Every row gives one point. The window is the flat piece filled in between its corners: a triangle in 3 columns, a solid with four corners in 4, and so on. A path goes straight from each point to the next, and from the last back to the first. After which points does the path pass through the window?
(in the rows, 128 means zero)

Window, 4 rows:
[[120 157 141 127]
 [180 164 140 112]
 [ 90  99 135 151]
 [ 88 110  90 143]]
Path:
(1): [148 163 120 153]
(2): [120 135 131 114]
(3): [152 156 150  90]
(4): [168 155 149 138]
(5): [134 157 139 174]
(6): [150 161 114  85]
(7): [ 85 105  80  98]
(8): [113 130 120 188]
(9): [100 118  94 175]
(10): [ 98 117 103 114]
(11): [ 95 111 124 131]
(12): [109 130 117 186]
Through the window after points: 1, 7, 9, 11

Window:
[[168 151 133 174 119 148  73 156]
 [125  60 155 110 157 161 151 173]
 [132 133 172 100 145 105 126 159]
 [147 117  44 186 114 126 152 125]
 [ 92 100 109 149 166 122 114 146]
 [ 76  84 113 133 120 119 104 131]
 [ 45 159  91 161 112 129 107 115]
 [127 114  86  76 138 150 134 177]]
Path:
(1): [ 88 115 119 141 129 133 123 165]
(2): [ 64 140  93 164 116 121 110 159]
(3): [ 90 142  98 136 127 145 119  78]
(4): [128 117 100 130 154 149 111  98]
(5): [100 123  87 143 102 109 125 183]
(6): [118 105 100 156 122 133 135 161]
(7): [131 113 106 137 142 146 123 115]
(8): [130 127 144 116 162 135 122 119]
(9): [123 112 136 135 134 123 116 174]
(10): [ 65 156 112 194 100  98  97 180]
(11): [110 132 108 123 137 152 115 103]
(12): [ 90 119 105 128 132 146 122 115]
Through the window after points: 2, 6, 8, 10, 12

Window, 11 rows:
[[113 117 145 100 118 146 114  72 205 117 148]
 [126 123 143  78 150 190 157 117 139 123 133]
 [137 147  99 122  83 149 165 122 132 108  62]
 [176 122 142  94 159 112 108 135  77  96 177]
 [ 97 159 116 155 117 110 191 158 132 108  94]
 [148  81 117  94 175 113  69 190  73 105 150]
 [102 148 158 128  89 133 172 121 115 146  65]
 [173  91 121 134 187 151  89 125  90 132 156]
 [117 106 161 145  83 149 174 142 145  90 125]
 [176  95 129  82 143 142 139 123 153 162 145]
 [160 143 146 124 141 145  87 175 120 117 159]]
Path:
(1): [170 140 152 110 180 119 130 147 135  90  96]
(2): [166  90 147 139 165 132 128 136 143  86 110]
(3): [115 148 110  98 100 123 106 149  80 148 175]
(4): [108 120 102 103 118 142 118 166  75 142 165]
(5): [188 121 146 106 180 128 111 120 150  94  93]
(6): [150 108 161 100 149 131 128 140 136 115 126]
(7): [111 126 112 141 120 143 122 120  96 145 169]
(8): [129 103  84  93 106 148 106 128 107 129 173]
(9): [156 111 175 110 164 145 125 143 121 104 119]
(10): [169 115 156 140 151 129 145 138 142  91 103]
(11): [122 114 124 118 126 133 131 152 107 116 140]
(12): [130 113  92 111 117 152 112 117  97 156 156]
Through the window after points: 10

Window:
[[168 120  89 126 124  90 163 107 105  99  86 108]
 [115 126 132  81 103  86  98  97 179 160  88  96]
 [128 172 122 128  98 100 117 151 123  82 117 125]
 [133 158 111 162 108 143 129 132 118 162 136 112]
 [166 136 111  82 137 114 128 103 138  70 122 138]
 [115 143 130  73 189 109 161 138 160  91 114 120]
 [127  84 155 164 101 128  95 139 162 131 163  76]
 [153 173 153 108  98  98 135 109 102 137  96 103]
 [111 179 119 112 104 101 101 188  51 158 157  63]
 [ 96 129 109 157 185 151 127 114  65 130 118  70]
 [149 129 103 131 100 157 122 144  90 101 114  33]
 [103 133 123  90 143 144 151 165  87  84 127 135]]
Path:
(1): [109 151 128 136  82 116 151  98 135 146 166  63]
(2): [150 120 116 104 143 128 105 161  92 107  92  94]
(3): [148 135 125 115 148 113 121 136 114 100 117 120]
(4): [109 147 102  88  81 136 159 109 119  92 129 104]
(5): [125 154 115  97 117 108 149 118 109 110 124 105]
(6): [158 140 125 112 160 115  91 148 125 125  79 111]
(7): [159 137 129 143 150 125  93 165 120  98  83  97]
(8): [111 136 111 120 121 124 132 129 122 110 139  97]
Through the window after points: 3
